Each point is reached from the start by the listed moves, each made once or not at all, plus a little noise. Say if it took an odd or an even number of moves. Then give how often each move was made.

Moves:
(1): [ 37 -58  44 -34 -11]
(2): [-21  -1 -31  -7  -9]
Start: [-14  17  -3 -18  17]
Points:
[-35  15 -33 -24   6] => odd (0, 1)
[  4 -40  10 -60  -3] => even (1, 1)

Moves:
(1): [ 12   0   5  -7 -10  -7  -6   2 -13  -7  -1]
(2): [  1  -2   2  15 -11   4  22   8  -5  17  12]
(3): [  0  -5 -29  -2  14  12 -11   3  -7  -1  -6]
(4): [  1   9   2 -14   1  -8  -6   3  -6  14  -7]
(5): [-15   4   6   5  26   2  -1  14   1   1  -5]
(6): [ -9   4  11 -13   9  -1  -1   3   0   4  15]
(7): [ 11  11   2   2   0 -11   3   1   2   4   8]
(8): [-3 18 -1 -3 -2 14 13 12 10 -3  8]
Start: [-10 -13  17  -8   2  17  -6  19   5   8  -1]
Points:
[-25  25  33 -14  33  22   8  50  19  15  25] => even (0, 0, 0, 0, 1, 1, 1, 1)
[-32   3  35 -29  38   8 -10  39   1  29   0] => odd (0, 0, 0, 1, 1, 1, 0, 0)
[ -3  18  37 -27 -15  18  13  46 -12  34  30] => odd (1, 1, 0, 1, 0, 1, 0, 1)
[ -9  25   6 -11  22  24   5  60 -13  30   7] => odd (1, 1, 1, 1, 1, 0, 1, 1)
[ -1   2  31  -9  21   0 -16  33  -1   7   3] => odd (1, 0, 0, 0, 1, 0, 1, 0)

Moves:
(1): [ 10   3  11 -13  17   1  -6  -5   4  -3 -23 -16   0  10  -6]
(2): [  3  -2   0 -10   4  -1 -11  -8   3  -7  -9   7 -26   9  -8]
(3): [  8   6  10  -4 -10  -8   6  16  -5   1   2   3   5  10  13]
(4): [  0   0   9   0  -2  -4 -15   0 -14   1   0   4  -4   5   0]
(5): [ -2   6  -3  -7   8   3  -7  14  12   6 -10 -13  10  -2   1]
(6): [  6  -2   0   8   4  -6   1  11   9  13 -17  -3  10  12  18]
(7): [ -9 -20   1 -10  37  -2  -7  -1   6   2 -24 -11 -18 -17 -12]
(8): [  5   8  11  15 -23  15   2   9  -9  -7   9  -3  -8   3  11]
(9): [  0  -1  -2   2  -7 -10   0   4  -3   2  -3 -10  -5  14   4]
(10): [  5   0  -4  -4   8   8  -7  12  -5   1  -7   5  -7  20 -11]
(11): [  5  -2   7   0 -13  -1   7  -1   5  10  13  -5   6   5   5]
(12): [  4 -15   0   4   3  -3  -4  -3   4  -6  10   5   9 -10 -16]
Start: [ -1  -5   9 -17   4  -7  -6  20 -19  -9  -5   3   9   1 -16]
Points:
[ 21  18  45 -24 -12  -9 -25  59 -32  -7 -30 -30   8  40   7] => even (1, 0, 1, 1, 1, 0, 0, 1, 1, 0, 0, 0)
[ 31 -14  45 -20  -4 -36 -17  41 -17  10 -23 -18  30  47   3] => odd (1, 0, 1, 1, 0, 1, 0, 0, 1, 0, 1, 1)
[ 10  16  35 -14 -23  -1 -19  60 -33  -9  -3  -6  12  17   9] => even (0, 0, 1, 1, 1, 0, 0, 1, 0, 0, 0, 0)
[  7  -1   8 -29   7   4 -12  47  -6   8  -9  -9  17  23 -21] => odd (0, 0, 0, 0, 1, 0, 0, 0, 0, 1, 1, 0)

Moves:
(1): [ -8   8  -2   1  -4  -8   3  -8  -3 -10  12  -5 -13   7  10  -1   8  -5
   1   3  -8   4   2  -2  10  -3]
(2): [  9   2   0  -2   1   9  -3   8  -6  13   7  -1  -5  -4   2  -2   2 -14
   1   0   4  -2   6   3   4  -1]
(3): [  3  -6  -3   4   3   9  -1   8 -14  -6   3  10  -2  -4   0  -3  -1  17
 -16   1   1   0  -2   7   7  -4]
(4): [  5   1   0   0   1   5 -19  -6   7  -2  -2  -3   2  19   7  -2  10   0
   1  11  18   0  -4   2  15  -9]
(5): [ -2   2  -6  -6  -8  -4  -7   6   6  -7   1  15   2  -8  -1   7   1  -7
 -13   7  -3   6   1   4  -1  -4]
(6): [-18  -7   3   1  -5 -14   0  -2   2   0  -2 -10  -8   4   3 -12 -10   3
  -5  -1  -7 -13 -12  -2  -4  -6]
(7): [  3   4   2   0   4   8   5   4  -4   6   2  -6   6 -10   8   4  -5  15
   5   1   1   5   6  -6   2  -5]
(8): [ -2   6  10   9   6   2   9  10   3  -3  -5   4  -3  -6  -4  -8   9  -7
  -2  11 -10  -2  -3   1  -8   5]
(9): [  3  15  -2  14   2   4 -16   6  -5   0   3   8   0  -3   7  -7 -10  -9
  -6   4  -7   2  -2   2   2  17]
(10): [-11   1  10  -1  -2   0   6   8  -3  -4  -2   2  -2   3   1   7  -3  -2
   5   3  -1  -8  -6 -10   0   5]
(11): [ -4   7  -5   7 -10   1  -4  -5  -4   0  -1  -5  -1  12   5  -2   3  -1
  -2 -10   6  -7  -6  -3  -2 -12]
(12): [ -8  -1   6   1   9   6   9   1 -11  -4  -4  -1   5  -2   5   7   1  -4
  -1   2   3  -7  11   9  -4  -1]
(13): [ -8  -5   6   6  -6  -3  -6   0  -1   1   0 -11  -9  -6  -4   1   1  -7
  11  -3   5   8  12   1  -5   1]
(14): [-1 -1  4 -1  8  3  4  7 13 -1 -4 -6 -9  3  3  0  2 -5  2 -8 -2 -4  6 -4
 -1 -1]
(15): [ 8  1 -3 -5  7  8 -2  4 -7 -4  6  0 -4 -7 -1  6  1  1  0  4  1  5 -5  6
 -6 -2]
(16): [-6 -6 -1  1 -4  9 10 -3  1 -8  8 -6 12  0  5 -3  0  3 -8  2 -5 -3 -9 -4
 -5  5]
(17): [  3  -7   2   7 -13  -9   1 -10   7   1 -12   6  -2   2   9  -1  -4  -4
  13  -9   7   1  -5   5   3   4]
(18): [ -1  -3   6  -4  -8  -6  -3   2  -2   0 -13  -3  11  -2   1   9   1  -4
   6   4  -3   9  -4   5  -2   0]
(19): [  2  -2 -13   2  -3 -11  -5  10  -4 -11   3  -7   1   5  -9  -4   2   3
   4  -1   0  -1   5  10   5  -3]
(20): [ -3  -4 -10  -4 -14  -3   2   3   1  14  -2  -7  -8   6   1  -2 -11   0
  16  -3  -2  15  10   4   4 -13]
(21): [ -1  -4  18  -2 -12 -10   0   6  -4  -5  -7  -6   2  11  12   0 -15 -11
   6   1 -12  -2  10 -18  -8   3]
(22): [  8 -11  -5   7   1  -2   3   1   2  10 -17   1 -11  -1   9  -4  -2  16
   2   1  20  -3  -2  -9  -8   7]
(23): [ 10   0   8   9   1  -1   2   2  16   9   1 -13   4  17  -7  20   0  -7
  -2  11   5  -2   3   4  -7  -5]
(24): [  0  -7  -8   9   8 -15   4   3   4   2  -3  -4  -3  -2  -6  -4   0  -9
   0  -1   4   7  -6  -2  -2  -4]
Start: [ -7 -12  -1 -14   4 -12  -1   5   0   0  11   6   6 -17  -7   6   2  -8
  -2   0 -21  11 -17  -7  -3  -2]
Points:
[  3  -5  -7  31  25  -3 -22  27 -18  -5  12   1 -30 -29  19 -13  14   3
  -6  28   4  37 -21  -8   4   3] => even (1, 0, 1, 1, 0, 0, 1, 1, 1, 0, 0, 0, 1, 0, 1, 0, 0, 0, 0, 0, 0, 1, 0, 1)
[-13   4   9  19  16  -2  33  14  -3   6  28 -31   7  -5  12  16  21 -37
  -8  17 -21   4 -12  -7 -14 -23] => odd (1, 1, 0, 0, 0, 0, 1, 1, 0, 0, 1, 1, 0, 0, 0, 1, 0, 0, 0, 0, 0, 0, 1, 1)
[-31 -50  24  19 -35 -51  12  24   7  -3  -1 -16 -26   4  28   9 -21 -36
  -9  13 -11   3 -25 -30 -19  -6] => odd (1, 1, 1, 0, 1, 1, 0, 0, 0, 1, 0, 0, 1, 0, 0, 1, 1, 0, 0, 0, 1, 1, 1, 1)
[ -6  -8  16  34  -7 -15   1  59 -14 -11  18 -14   8  14   3  -2 -11 -44
 -24  20 -35  -7 -25 -18 -15   3] => odd (0, 1, 1, 0, 0, 0, 0, 1, 1, 1, 1, 0, 0, 0, 0, 1, 0, 0, 1, 0, 1, 0, 1, 1)
[-31  -8 -29   0 -23 -56 -26  32 -12  -9  20 -27 -19 -31   3   4 -21 -28
  18  12 -41  58 -11  14  -1 -23] => odd (1, 0, 0, 0, 1, 1, 1, 0, 1, 0, 0, 0, 1, 0, 1, 0, 0, 1, 1, 1, 0, 0, 0, 1)
[ -9 -19  31  35   1 -24 -11  42   6  43 -17 -42 -21   7  28  -5 -28 -43
  22  32   1  15  12 -20 -24 -14] => odd (0, 1, 0, 1, 0, 1, 1, 1, 1, 0, 0, 1, 1, 0, 0, 0, 0, 0, 0, 1, 1, 1, 1, 1)
[-24 -14  39   1 -24 -15  22  48   9  15 -10 -23 -17   3  33  29 -25 -53
  21   8 -32  -7  -1 -15 -32 -34] => even (0, 1, 0, 0, 1, 1, 1, 1, 0, 1, 1, 1, 0, 1, 1, 0, 1, 0, 0, 1, 1, 0, 1, 0)
[  0 -16  11  20 -11 -10 -31  60  -6 -11  24 -17  16   3  10  17 -16 -36
 -15  35  -9  21  -3 -15   4  -9] => odd (0, 1, 1, 1, 1, 0, 1, 0, 1, 1, 0, 0, 1, 0, 0, 1, 0, 0, 1, 0, 1, 0, 1, 1)
